Rows are points. Any point is a mix of the corners, with weights that add up to 1. It lies inside the corners' shape when no weight is negative. Is each point inside? If not, which corners have a negative weight?

Corners:
(1): [ 6.0 -2.4]
(2): [-2.6 -3.4]
(3): [-6.8  0.9]
Points:
[-5.0  0.3] => inside
[ 4.2 -3.3] => outside (3)
[-5.8  0.2] => inside
[ 4.4 -1.5] => outside (2)

Corners:
(1): [ 1.5 -2.4  2.4 -3.6]
(2): [10.4 -0.3 -7.9  5.7]
(3): [-0.8  2.5 -3.1 -1.4]
(4): [0.7 1.1 4.4 2.3]
(5): [-9.5 -0.8 -1.4 -1.9]
Points:
[-5.1 -0.6 -2.2 -0.6] => inside
[ 1.0 -0.2 -3.2 -1.0] => outside (4)
[ 8.1  1.6 -2.9  5.6] => outside (1, 5)
[-0.6  1.8  6.3  0.8] => outside (2, 5)
[ 8.1 -1.4 -0.7  2.4] => outside (3, 5)
[-6.3 -0.5 -0.9 -1.0] => inside
[ 7.9 -0.3 -5.8  4.2] => inside
[ 1.7 -0.5  0.0  1.4] => outside (3)

Corners:
(1): [  1.0   5.2  -3.7 -10.5   3.7  -4.9   3.0   1.2   0.9]
(2): [ 4.7  8.2 -0.2 -8.2 -4.1 -5.4 -1.8 -2.4 -2.2]
(3): [  0.6   2.6 -12.4   6.3  -2.5   2.2  -6.2  -6.4  -5.8]
(4): [ 1.3  0.7  3.0  3.6  3.1 -1.7  1.0 -8.8  0.8]
(5): [ -4.5   5.4  -0.1 -13.7   2.4  -3.3  -0.4  -8.2  -1.4]
(6): [ -1.3  -3.6  -3.9   8.5  -1.1  -1.4 -11.4   4.4  11.3]
(7): [-2.5 -3.2 -5.2  6.8 -4.7  2.8 -5.2 -0.6  7.0]
(8): [ 3.9 -3.4  4.1 -8.5  0.7  1.4 -1.8 -3.1  0.0]
(9): [-5.6 -8.7  1.2  4.1 -1.8 -0.4 -4.6  2.4 -8.6]
(10): [-1.8  1.1  3.1  0.7 -2.4  6.2 -4.7  0.3 -0.2]
Points:
[ 0.7 -1.9  1.2 -3.9 -1.6 -0.7 -2.9  3.5  0.1] => outside (3, 4, 5)
[-0.6 -0.3  0.0 -3.5  4.3 -2.6  0.0 -6.0 -1.1] => outside (2, 7, 10)
[-1.2  0.0 -3.6  2.0 -1.6  1.4 -4.8 -2.4 -2.5] => inside
[-1.0  2.8 -2.0 -3.8  1.6 -0.1 -1.6 -4.9  2.1] => outside (2, 9)
[-2.0  1.6 -2.3  0.8 -3.4 -0.2 -3.4 -3.6 -3.5] => outside (1, 6, 8)
[ 0.2 -0.1 -0.2 -5.0  0.6 -1.0 -1.5 -2.1 -0.9] => inside
[-1.1 -2.7  4.2 -5.9  1.1  0.5 -0.2 -3.1 -0.8] => outside (2, 3, 6)
[-0.9  0.5 -1.7  0.1  0.7  0.3 -2.2 -2.8  0.9] => outside (2)
[-1.2  0.6 -0.9 -0.4 -1.3  1.7 -3.1 -0.4  1.2] => inside

Corners:
(1): [-3.6  3.8  5.4  2.1  0.5 -5.3 -2.7  1.4  1.5 -6.8 -4.7 -3.6]
(2): [ 5.3 -5.4  2.1  4.5  0.1 -4.0 -8.9  6.9  0.0 -1.6 -6.9 -4.8]
(3): [-0.4  5.2  0.2  3.3 -3.2  4.3 -7.3  6.4  1.4  0.3  3.7 -2.0]
(4): [ 0.4 -4.1 -6.6 -6.4  5.8  5.1  4.8  0.3  6.3 -0.3  6.0 -2.8]
(5): [-3.8 -4.5 -1.9  6.5 -2.2 -5.5 -8.5 -2.4 -3.5  2.8 -3.9  7.0]
(6): [ 1.0  2.8  0.4 -3.2 -3.1 -4.1 -0.4  2.8  0.8 -3.6  8.8  6.9]
(7): [ 1.2 -4.9  4.0 -4.1 -0.7  4.1  6.2 -2.7  0.0 -2.9 -0.5 -6.0]
(8): [-5.2 -3.3 -6.3 -3.4 -1.7 -5.0 -5.6 -3.5  7.0 -5.1 -1.0  2.9]
(9): [ 2.4  9.2  4.4 -6.7  3.5 -1.5 -2.8 -7.9 -2.7 -7.9 -2.6  4.3]
(10): [ 3.7  1.1 -4.6 -8.4  0.2  6.9 -5.4  1.2 -5.7  5.2 -2.6 -4.0]
(11): [-1.4  0.6 -4.6  3.8  1.1  0.1  0.3 -0.3 -2.7 -2.4 -6.4  0.2]
(12): [ 6.3 -1.7 -1.3 -6.4 -5.6 -2.3 -0.6  4.1  3.8  6.5  6.8 -5.0]
(13): [ 3.1 -1.8 -3.9 -3.1  5.6  1.9  1.7 -1.8 -4.1 -2.7  6.5 -4.3]
Points:
[-0.5  0.3 -0.5 -1.1 -1.2 -2.6 -3.6  0.0  0.9 -2.9 -0.1  0.5] => outside (4)
[ 0.6 -1.4 -0.7 -0.1 -0.2 -4.9 -2.3  0.7  1.7 -1.8 -0.3 -0.3] => outside (3, 7, 10)
[ 1.7  5.5  2.3 -4.8  2.0 -1.2 -2.5 -4.6 -1.5 -5.4 -1.2  2.4] => inside
[-0.5 -0.3 -1.8 -1.1 -0.5 -0.9 -2.2 -0.3  0.3 -0.2  1.8  1.3] => outside (2)

Corners:
(1): [-3.5  6.1 -9.4  8.8  6.1 -0.3 -0.5 -2.5 -1.0 -1.6 -2.5  1.6 -5.5  1.1
 -5.2  3.1 -2.0  2.3 -0.8 -0.6]
(2): [-5.2  1.4 -1.1 -7.8 -8.8 -2.3  1.3 -0.9  2.8 -0.6  2.3 -8.9  1.9 -4.3
 -2.0 -5.7  0.6  2.8  4.7  2.3]
(3): [-1.7  1.3  0.2  0.9 -1.6  0.6 -3.6  0.9  3.2  7.4  0.9  0.8  7.6 -1.7
 -4.5 -3.8  0.8  1.0  1.4 -2.5]
(4): [ 2.6 -0.3  3.3 -0.4 -6.0 -7.3  0.9  1.4  3.8  0.3  7.6 -1.1 -0.4 -3.7
 -1.1 -5.5 -1.9  2.6  1.9 -7.5]
(5): [-2.8 -4.6  0.5  0.0 -0.7 -2.3 -6.2 -0.5  7.6 -2.9 -4.0 -5.5  2.1 -6.7
 -3.8 -2.4  1.1  1.8  2.4  3.4]
(6): [ 3.5 -3.8  3.2 -1.0 -2.9  3.4  2.2 -3.4 -3.1  0.6 -0.3 -8.5 -1.7 -3.3
 -1.2 -5.3 -1.1  6.0 -2.2  0.9]
(7): [ 0.7  4.4 -4.5 -3.3 -5.1  6.6 -3.5 -3.9 -3.2  3.6 -1.2  9.1 -1.0  1.8
 -5.6  2.8  0.8 -3.8  2.3 -4.0]
(8): [ 1.5  4.1  2.4 -4.3  3.1  7.6 -1.5 -3.1 -2.8 -0.4 -2.4  6.4  0.8  3.1
  2.5 -4.2  0.6 -6.4 -0.6  0.4]
(9): [  4.6  -4.8 -13.1   7.7   8.1   2.7   1.9   4.1   0.0   2.0   3.0   1.9
   3.0  -0.1  -6.3   6.3  -2.7  -5.8  -3.0  -1.2]
(10): [ 1.9  5.4 -8.2  6.3  6.6  1.0  1.1 -4.7  3.3  1.4 -7.6  7.3 -0.7  5.4
  0.2  8.3  2.2  1.1 -1.7  1.9]
(11): [ 3.6  9.6 -8.5  5.8  8.5 -3.1 -1.9 -6.1 -0.9  1.1 -6.6  6.5 -1.4 -4.2
 -5.1  2.8  5.4  1.1 -4.5  0.7]
(12): [-4.6 -0.6  6.4 -1.0 -6.5 -1.0  1.4 -0.6  4.1 -1.1  3.1 -1.6  4.8 -1.9
 -8.9 -3.8  1.5 -0.6 -3.2 -3.7]
(13): [  4.2  -4.8 -11.2   6.0   2.7  -2.7  -1.1   0.5  -2.4   0.4  -2.6   2.7
   0.5   3.6  -1.6  -4.0   2.7  -1.9  -5.9  -2.8]
(14): [ -3.5   4.9   5.6  -4.7  -7.9   1.7   1.7  -1.7 -11.6   3.7  -2.6   7.6
  -0.4  -5.3   4.9  -1.4  -4.1  -5.9  -0.4  -0.5]
(15): [ 2.4  1.2  5.1 -3.4  2.1 -6.2  1.2  2.9 -0.8  5.7 -1.6 -4.6 -0.5 -0.5
 -5.2  1.4  5.5 -3.1  4.0 -9.0]
(16): [ -2.6   3.8   3.9  -2.3  -4.4   2.3  -1.1 -10.8  -8.7   0.5  -0.4   6.9
   4.4  -1.5   1.3   0.4   4.2  -2.0   3.0  -5.1]
(17): [-2.2 -2.8  7.0 -3.4 -5.6 -7.8  6.6 -1.5  2.0  0.9  3.1 -1.1  0.8 -2.3
 -7.1 -8.8 -2.3 -0.4  8.1 -6.5]
(18): [  2.9  -2.4 -14.6   0.7   8.6   0.4  -7.2   2.0  -1.2  -3.3  -4.5   3.7
   2.9   4.2  -5.7   4.0  -4.9   1.3 -11.6   2.7]
(19): [ -2.7   4.6   3.3  -3.2  -9.4  -1.2   0.2   0.0   1.1  -2.8  -2.8 -10.2
   4.4  -8.5  -3.6  -6.0  -8.6  -0.1   2.2  -4.9]
(20): [ -4.4   5.2   3.5  -7.0  -5.3   3.4   2.5 -11.6  -2.3   7.6  -1.4   3.3
  -0.5  -2.6   5.7  -4.1   0.7  -4.5  -1.1  -6.7]
(21): [ -2.2   7.4   3.1   1.8  -4.8  -2.6  -2.2  -5.8  -5.5   8.0   0.7   4.8
   4.6   2.2  -4.6   1.9  -5.6 -13.6   3.6  -3.7]
Points:
[ 0.2 -0.4 -0.6  0.0 -0.4 -3.0  0.1  0.5  2.0  1.3  1.1 -2.7  2.0 -1.8
 -4.9 -3.6 -0.8 -0.7 -0.1 -2.7] => outside (7, 10, 14, 16)
[-1.2 -2.3  3.9 -1.7 -2.9 -0.3  1.5 -1.3  6.0  0.9  4.3 -2.3  0.2 -2.5
 -2.1 -2.7  3.1  3.1  5.0 -3.3] => outside (11, 13, 14, 18, 19, 21)
[-1.9  2.7  2.8 -0.5 -2.7 -2.6  1.1 -2.1  0.6  2.0 -1.3 -1.8  0.1 -2.7
 -1.7 -3.8 -0.1 -1.0  1.5 -2.2] => outside (7, 9, 16, 18)
[-1.3  0.5  1.7 -0.4 -3.2 -3.5  0.4 -1.2 -0.5  1.7  0.9 -2.2  2.5 -3.6
 -3.9 -3.2 -0.7 -1.1  0.1 -4.0] => outside (7, 8, 10)
[-0.6  1.9 -2.3  2.0  0.1 -0.4 -0.5 -1.7  0.1  0.8 -2.2  0.7  1.2 -0.9
 -4.0 -0.2  0.6 -0.9  0.8 -0.7] => outside (4, 18, 20)
[-1.4  1.7 -2.3 -0.4 -0.6  1.6 -0.7 -1.3 -0.6 -0.8 -1.8  0.5  1.3 -2.0
 -3.5 -0.9 -1.4  1.4 -0.5  1.2] => outside (4, 13, 15, 20, 21)
[-0.9  2.3 -2.1  0.9  0.4  0.5 -0.1 -2.6 -0.9  3.5 -0.8  3.7  1.5 -0.4
 -3.4  0.8  1.6 -3.8  1.5 -2.9] => outside (4, 6, 18, 19)
[-1.1  2.0 -0.7 -1.3 -3.4 -1.7  0.4 -1.4  0.2  1.3  0.6  0.6 -0.5 -2.0
 -3.6 -2.5 -0.4 -2.8  2.0 -3.9] => outside (3, 6, 10, 16, 18)
